Each row of a before or after table is a point. The points were changed in one or more steps. Then noise was added and the rows were shuffled. The steps act on how far a point lies along the listed directions, d1 being the first. Write out the steps. A step turns or swaps two directions, mirrors them in a line or flattens them onto one, adds a multiple of one to another, or multiplies one. Angles are multiples of 10 degrees, from the lower direction toward the higher: turns from -170 to 170, lines from 10 to 170 but not 90. Use the fewest steps. Two steps may share a direction if one is a turn and the other turns, adds or multiplies; they go together, in the order done. Otherwise the lowest direction goes first.

Directions:
(1): -3.4, -5.7, 1.5
(2): -5.5, 2.5, -3.1
Before, 12 rows:
-10.0, -3.6, -2.3
1.2, 4.3, -1.3
3.7, -0.9, 4.4
3.8, 0.9, 0.2
-0.9, 5.0, -4.9
4.9, -6.3, 1.6
-3.0, 3.4, -3.6
-6.7, 3.6, -4.4
0.4, -5.5, 4.1
-1.4, -5.1, -0.4
-7.6, -0.8, -2.7
-0.1, 0.9, -0.5
After (12 x 3):
-5.4, -0.5, 0.9
5.7, -0.6, 1.4
8.2, 1.5, 2.0
-2.4, -3.3, 0.2
6.2, 4.9, -0.4
-0.6, 3.2, -4.2
-5.4, 4.0, -2.4
0.6, -0.5, 0.4
-6.0, -0.4, -5.5
1.8, -4.0, 2.5
5.7, -3.5, 1.2
6.6, 8.3, -2.2
Steps: turn d1 and d2 by 140 degrees

Directions:
(1): -3.8, 6.1, 2.1, 2.5
(2): 4.6, 5.0, -3.2, -2.3
Before:
-3.1, 3.7, 3.5, 1.5
-2.7, 4.8, 1.4, 2.5
4.5, -3.2, -5.3, -2.6
-6.9, 1.7, 5.9, 3.3
3.1, 5.0, -6.5, -3.1
5.6, 1.3, -2.7, -3.3
3.7, 8.8, -1.5, -1.1
1.5, -4.8, -0.3, -1.0
After (8 x 4):
-3.8, -8.2, -1.6, -0.3
2.5, -9.0, 0.2, -1.7
5.2, 0.0, -1.3, -3.1
-2.8, -5.4, 3.2, 1.2
-3.1, 2.8, 2.5, 1.9
6.4, 5.0, -2.4, -3.8
4.8, -1.6, -2.9, -2.3
-6.8, -2.2, 1.6, 3.5
Steps: turn d1 and d2 by 140 degrees

Directions:
(1): 0.7, -3.1, 8.1, 4.1, -1.4, 0.5, -1.4, 5.2
(2): -8.6, -2.0, -2.2, 2.3, 2.7, -4.6, -0.1, 2.8
(3): -1.5, 3.9, 1.3, -0.7, 5.5, 5.4, 5.7, 3.6
(4): 1.4, 2.5, -6.0, 5.2, -4.6, 2.3, -0.3, 5.1
Before (8 x 8):
-11.3, -7.8, -6.5, 7.7, -5.5, -10.4, -5.1, 6.0
5.1, 0.7, 0.4, 4.7, -3.2, 2.8, -1.4, 6.0
1.9, 1.1, -3.9, -7.8, 2.7, 0.5, 1.8, -5.5
4.0, 0.4, 2.1, -1.2, 0.1, 3.4, 0.3, 1.5
-1.5, 3.0, -1.7, 7.1, -2.8, 4.2, 0.9, 8.3
-4.6, 0.0, 5.6, -0.5, 4.6, -1.9, 2.2, -0.8
0.3, -0.8, -0.4, 3.5, -0.3, 5.1, -1.6, 6.3
1.6, 2.3, -2.6, -2.4, -0.1, 1.9, 2.1, 2.1
After (8 x 8):
2.8, 0.3, 6.8, -2.3, 0.6, 0.2, 0.7, -4.5
4.4, 2.3, -1.2, 6.5, -7.7, 4.2, -2.1, 4.1
1.3, -0.8, -1.4, 6.1, -2.2, -0.9, -2.3, 7.0
4.0, 4.7, 1.3, 1.0, 0.7, 11.5, 7.2, 7.4
1.6, 0.1, -3.2, -1.5, -2.2, -1.3, -0.7, 0.5
-2.1, -1.2, -5.3, -6.5, 2.3, -3.0, 0.4, -5.2
-0.2, -2.6, 0.2, 0.2, -1.0, -2.7, -2.6, 2.2
3.0, -2.3, -0.3, 3.4, -3.3, 3.9, -4.1, 4.3
Steps: turn d2 and d3 by 140 degrees; multiply d3 by 0.7

Directions:
(1): 0.1, 2.4, 4.7, 0.4, 0.3, 7.0, 1.3, -5.6, 5.5
(2): 3.2, 6.7, 3.3, 4.0, 6.1, -1.3, -3.1, 2.2, -1.9
Before:
2.7, 7.5, 8.7, 4.3, 4.5, 11.7, 1.4, -7.8, 6.3
2.7, 4.2, 2.5, 3.2, 5.4, 0.2, -0.8, 2.0, -4.2
1.5, 3.9, 3.5, 4.4, 3.7, -2.5, -3.5, 0.5, 1.9
-2.4, -5.9, -4.2, -3.0, -5.5, -1.8, 1.9, -0.7, 0.2
-2.1, -5.8, -1.2, -4.0, -2.7, 1.1, 2.6, 1.4, 0.3
-0.4, -2.8, -3.6, -3.1, -0.2, -3.2, 1.7, 1.5, -3.2
0.4, 3.2, 2.7, -1.5, 1.8, 5.4, -1.4, -4.7, 2.7
-2.7, -5.0, 0.1, -2.6, -4.6, 3.3, 5.9, -2.7, 3.3
1.6, 6.8, 4.9, 4.7, 8.5, 5.3, 0.7, -4.8, 0.6
After (9 x 9):
0.5, 1.7, 4.7, 0.0, 3.2, 4.8, 1.3, -0.5, 3.1
4.1, 3.4, -2.9, 4.7, 6.4, -8.9, -2.9, 9.8, -10.5
2.5, 6.2, 5.4, 4.0, 5.8, 2.7, 2.2, -0.1, 0.9
-0.9, -0.4, 0.9, -2.5, 0.1, 4.0, 3.0, -4.2, 2.9
1.5, 3.4, -1.0, -0.4, 4.3, -3.2, -4.6, 2.6, -5.0
0.8, 2.7, 3.8, 1.2, 0.7, 5.6, 1.0, -5.1, 4.8
-0.3, -5.6, -4.0, -1.2, -2.0, -1.9, 1.7, 1.7, -5.1
-1.3, -4.3, -3.3, 0.1, -2.3, -6.8, -1.9, 2.4, -0.3
-0.1, -1.9, -6.2, 1.5, 4.4, -7.3, -0.3, 4.9, -9.1
Steps: turn d1 and d2 by 120 degrees
